Each point is reached from the start by the listed moves, each made 0, 1 or 2 times, or once backwards (-1), plus a little noise. Is the number of moves made odd or even? Then give how often each move was made.

Moves:
(1): [0.32 0.18 0.17]
(2): [-0.26 -0.10  0.58]
Start: [0.27 0.02 0.24]
Points:
[0.24 0.03 0.27] => even (0, 0)
[ 0.25 -0.05 -0.53] => even (-1, -1)
[ 1.16  0.46 -0.03] => odd (2, -1)

Moves:
(1): [ 0.42 -0.17 -0.02  0.12 -0.25 -0.14  0.19]
(2): [-0.13 -0.04  0.00 -0.09  0.11 -0.40  0.08]
(3): [ 0.00 -0.07  0.28  0.05  0.10  0.00  0.13]
(4): [-0.06  0.30 -0.19  0.21 -0.25  0.21  0.03]
(5): [ 0.04 -0.11 -0.33  0.21  0.37 -0.09 -0.06]
(6): [ 0.26  0.19  0.18 -0.25  0.02 -0.01  0.24]
Start: [ 0.21 -0.40 -0.24  0.00 -0.08 -0.10  0.13]
Points:
[ 0.34  0.04 -0.76  0.63 -1.44  0.69 -0.02] => odd (1, -1, -1, 2, -1, -1)
[ 0.74 -0.91 -0.68  0.07  0.19 -0.54  0.12] => even (1, 0, -1, -1, 1, 0)
[ 0.45 -0.70 -0.66  0.04  0.32  0.00 -0.17] => even (0, -1, -1, -1, 1, 0)
[-0.37 -0.95  0.03  0.23  0.98 -0.27 -0.13] => even (-1, 0, 2, -1, 1, -1)
[ 0.83 -0.83 -0.07  0.01 -0.20 -0.05  0.21] => odd (1, -1, 0, -1, 0, 0)
[-0.05 -0.55  0.03 -0.12  0.25 -0.90  0.43] => odd (0, 2, 1, 0, 0, 0)

Moves:
(1): [ 0.30  0.11  0.25  0.05  0.03 -0.07 -0.04 -0.24  0.13  0.14 -0.03 -0.06
 -0.04 -0.09]
(2): [-0.38  0.36 -0.03  0.17  0.16 -0.01  0.09 -0.04 -0.03 -0.05 -0.15 -0.20
 -0.23 -0.13]
(3): [ 0.00 -0.24  0.29 -0.03 -0.07 -0.17  0.11  0.22 -0.09 -0.12  0.09 -0.16
 -0.09  0.07]
(4): [ 0.26 -0.03 -0.02  0.37 -0.09  0.04 -0.09  0.01  0.14 -0.04 -0.11  0.07
 -0.34 -0.27]
(5): [ 0.12 -0.14 -0.21 -0.36  0.18  0.13 -0.09  0.19  0.21  0.02 -0.26  0.03
 -0.06 -0.38]
(6): [-0.13 -0.03  0.08  0.01 -0.01  0.23  0.00 -0.09  0.11 -0.14 -0.33 -0.02
 -0.10  0.06]
(7): [ 0.00 -0.08  0.07 -0.13  0.35 -0.12  0.31 -0.05  0.12 -0.06  0.05  0.36
 -0.05  0.22]
(8): [ 0.27 -0.03 -0.11 -0.04  0.01  0.10 -0.10  0.25  0.08 -0.06  0.10 -0.22
 -0.05  0.16]
(9): [-0.27  0.27  0.00 -0.05 -0.11 -0.15  0.16  0.20  0.21 -0.24 -0.17  0.11
  0.05  0.07]
(10): [-0.04  0.01 -0.09  0.18 -0.07 -0.05  0.02  0.13  0.23  0.37 -0.22 -0.02
  0.06  0.13]
(11): [ 0.19 -0.30 -0.05 -0.15 -0.11 -0.16 -0.21 -0.16  0.38  0.01  0.43 -0.09
 -0.30  0.00]
Start: [ 0.50 -0.01  0.14 -0.18  0.04 -0.14 -0.18 -0.19  0.02  0.13 -0.03  0.04
  0.12 -0.08]
Points:
[-0.82  0.29 -0.33 -0.08  0.01 -0.88  0.23 -0.57  1.12  0.62  0.33  0.42
 -0.01  0.85] => even (-1, 1, -1, -1, -1, 0, 1, -1, 1, 2, 2)
[ 0.40 -0.90  0.32  0.97 -1.12 -0.21 -0.80 -0.48  0.85  0.00 -0.05 -0.40
 -1.20 -0.20] => even (-1, 0, 1, 2, -1, 2, -1, -1, 0, 1, 2)
[ 0.14  1.59  0.13  0.88 -0.33 -0.24 -0.09 -0.40  0.01 -0.29 -0.90  0.33
 -0.19 -1.33] => even (1, 1, -1, 2, 0, -1, -1, -1, 2, -1, -1)
[ 1.74  0.13 -0.29  0.22  0.08 -0.34 -0.18  0.38  1.31  0.88 -0.10  0.36
  0.18  0.44] => odd (1, -1, -1, 1, 0, -1, 1, 2, 1, 2, 0)
[ 0.74 -0.07 -0.79 -0.54 -0.20  0.11 -0.84  0.21  1.02  1.08 -0.21 -0.58
  0.37 -0.06] => even (0, 0, -1, -1, 1, 0, -1, 1, 0, 2, 1)
[ 0.64  0.50 -0.59 -0.45 -0.11 -0.63 -0.45  0.23  1.28 -0.21  0.76 -0.40
 -0.52  0.13] => odd (0, 1, -1, 0, 0, -1, 0, 2, 2, 0, 2)

Moves:
(1): [-0.03  0.43 -0.20 -0.10 -0.01 -0.26 -0.16  0.03  0.14 -0.21 -0.07 -0.21
 -0.30 -0.52  0.18  0.11  0.14 -0.39  0.25]
(2): [ 0.15  0.11  0.08  0.16  0.11 -0.08  0.10  0.08 -0.19  0.12 -0.16 -0.20
 -0.12  0.11 -0.10 -0.08 -0.01  0.18  0.13]
(3): [ 0.01 -0.05  0.24  0.10  0.07 -0.07 -0.14 -0.16  0.09  0.00  0.06  0.05
 -0.27 -0.03 -0.23  0.03 -0.16  0.18  0.10]
(4): [-0.18  0.05 -0.01 -0.02  0.00 -0.32  0.05 -0.11  0.08  0.11 -0.17  0.21
 -0.10 -0.17 -0.26 -0.10 -0.27 -0.03 -0.14]
(5): [ 0.06 -0.03  0.04  0.20 -0.13  0.07 -0.11 -0.29  0.03 -0.15  0.03 -0.12
  0.04 -0.22 -0.05  0.03  0.08  0.17  0.12]
(6): [ 0.33 -0.05 -0.09  0.13 -0.01 -0.27  0.02  0.03 -0.10 -0.04 -0.12 -0.18
  0.03  0.08  0.12  0.31 -0.06 -0.02  0.12]
(7): [-0.39  0.16 -0.02  0.27  0.10 -0.09  0.17 -0.08 -0.01  0.20  0.11 -0.03
  0.16  0.06 -0.14  0.06  0.12  0.07  0.06]
(8): [-0.13 -0.10 -0.14  0.02  0.00  0.13  0.32 -0.34  0.06 -0.08 -0.29 -0.01
  0.05 -0.01  0.17  0.26  0.00 -0.11  0.15]
(9): [-0.09  0.19  0.00  0.13 -0.01  0.03  0.07 -0.11  0.18  0.00 -0.19  0.09
 -0.18  0.09  0.08 -0.01  0.05 -0.13 -0.10]
(10): [-0.22  0.03  0.09 -0.24 -0.04  0.06  0.25 -0.10  0.15  0.09  0.09 -0.06
  0.03  0.05  0.25 -0.03  0.02 -0.13  0.01]
(11): [-0.16 -0.27 -0.19  0.24 -0.06 -0.03 -0.05  0.09 -0.07  0.07  0.19  0.09
 -0.21 -0.23  0.06  0.01 -0.10 -0.06  0.15]
(12): [-0.09  0.20 -0.02  0.11 -0.17  0.12 -0.08  0.11 -0.29  0.10  0.09 -0.10
  0.08 -0.02 -0.01  0.12  0.08 -0.11 -0.04]
(13): [-0.14  0.22  0.17  0.11  0.27 -0.26 -0.24 -0.25 -0.01  0.13 -0.11 -0.33
 -0.15 -0.04  0.07  0.09  0.02 -0.01  0.09]
(14): [-0.16 -0.23  0.06 -0.19  0.09 -0.04  0.23  0.13 -0.02  0.01  0.23 -0.03
 -0.24  0.08  0.08  0.17  0.00  0.15 -0.06]
(15): [-0.14  0.04  0.14 -0.50  0.02 -0.55 -0.15  0.00 -0.02  0.09 -0.23  0.03
  0.21  0.08  0.04  0.26  0.12  0.15  0.18]
(16): [-0.10  0.12 -0.02  0.04 -0.03 -0.06 -0.02  0.00  0.10 -0.24  0.00  0.17
  0.02  0.29 -0.16 -0.41  0.05 -0.13 -0.30]
(17): [ 0.06 -0.10  0.10 -0.08  0.20  0.11  0.03 -0.06 -0.11  0.12  0.21 -0.10
 -0.25  0.01 -0.03  0.07  0.36  0.01  0.01]
(18): [-0.04 -0.23 -0.03  0.14 -0.04 -0.21  0.09  0.19  0.11  0.03 -0.18 -0.11
 -0.14  0.03 -0.11  0.09 -0.14 -0.19 -0.08]
Start: [ 0.23 -0.01 -0.08  0.04 -0.13 -0.02  0.03  0.06 -0.07  0.13 -0.14 -0.14
  0.05  0.13  0.04 -0.14 -0.05 -0.17 -0.02]
Points:
[ 0.17  0.94 -0.05  0.31 -0.16 -1.59 -1.53 -0.43  0.43 -0.38 -0.45 -0.53
 -0.36 -1.24 -0.08  0.32  0.70 -0.03  1.34] => odd (2, 0, 1, -1, 2, 0, 1, -1, 1, -1, 1, -1, 0, -1, 2, 0, 0, 0)
[ 0.80 -0.80 -1.14 -0.01 -1.15 -1.05 -0.20 -0.01 -1.25  0.17 -1.18 -0.21
  0.94 -0.98  0.51  1.82 -0.27 -0.33  1.27] => odd (0, 0, -1, 1, 1, 2, -1, 2, -1, -1, 2, 2, -1, -1, 2, -1, 0, 0)
[-0.32 -0.40 -0.70 -0.53 -0.50  0.30  1.20  0.09  0.00 -0.10 -0.33 -0.51
  0.84  0.82  1.25  0.56  0.23 -1.47 -0.11] => odd (0, -1, -1, -1, -1, 1, 0, 2, -1, 2, 0, 1, 0, 0, 0, 1, 0, 1)
[-0.84 -0.86 -0.79 -0.21 -0.53 -0.32  1.43 -0.76  0.72  0.01 -0.70  0.46
  0.68 -0.43 -0.03  0.19 -0.50 -0.62 -0.07] => odd (0, -1, -1, 2, 1, 0, 1, 2, -1, 1, 0, -1, -1, 0, 0, 0, 0, 1)
[-0.85  0.01 -0.04  1.68  0.06  0.17  0.99 -0.58 -0.87  0.57 -0.26 -0.55
 -0.57  1.20  0.48  0.70 -0.13  0.37  0.44] => odd (-1, 2, 1, -1, 0, 1, 1, 2, 2, 0, 2, 2, 1, 2, 0, 1, -1, -1)
[-0.16  0.16  0.88 -0.04  0.93 -1.15 -0.98 -0.09  0.76 -0.39  0.11 -0.37
 -2.45  0.21 -0.73 -0.83  0.02 -0.19 -0.57] => odd (1, 0, 2, 0, 0, -1, -1, -1, 1, -1, 0, -1, 2, 2, 0, 2, 1, 1)
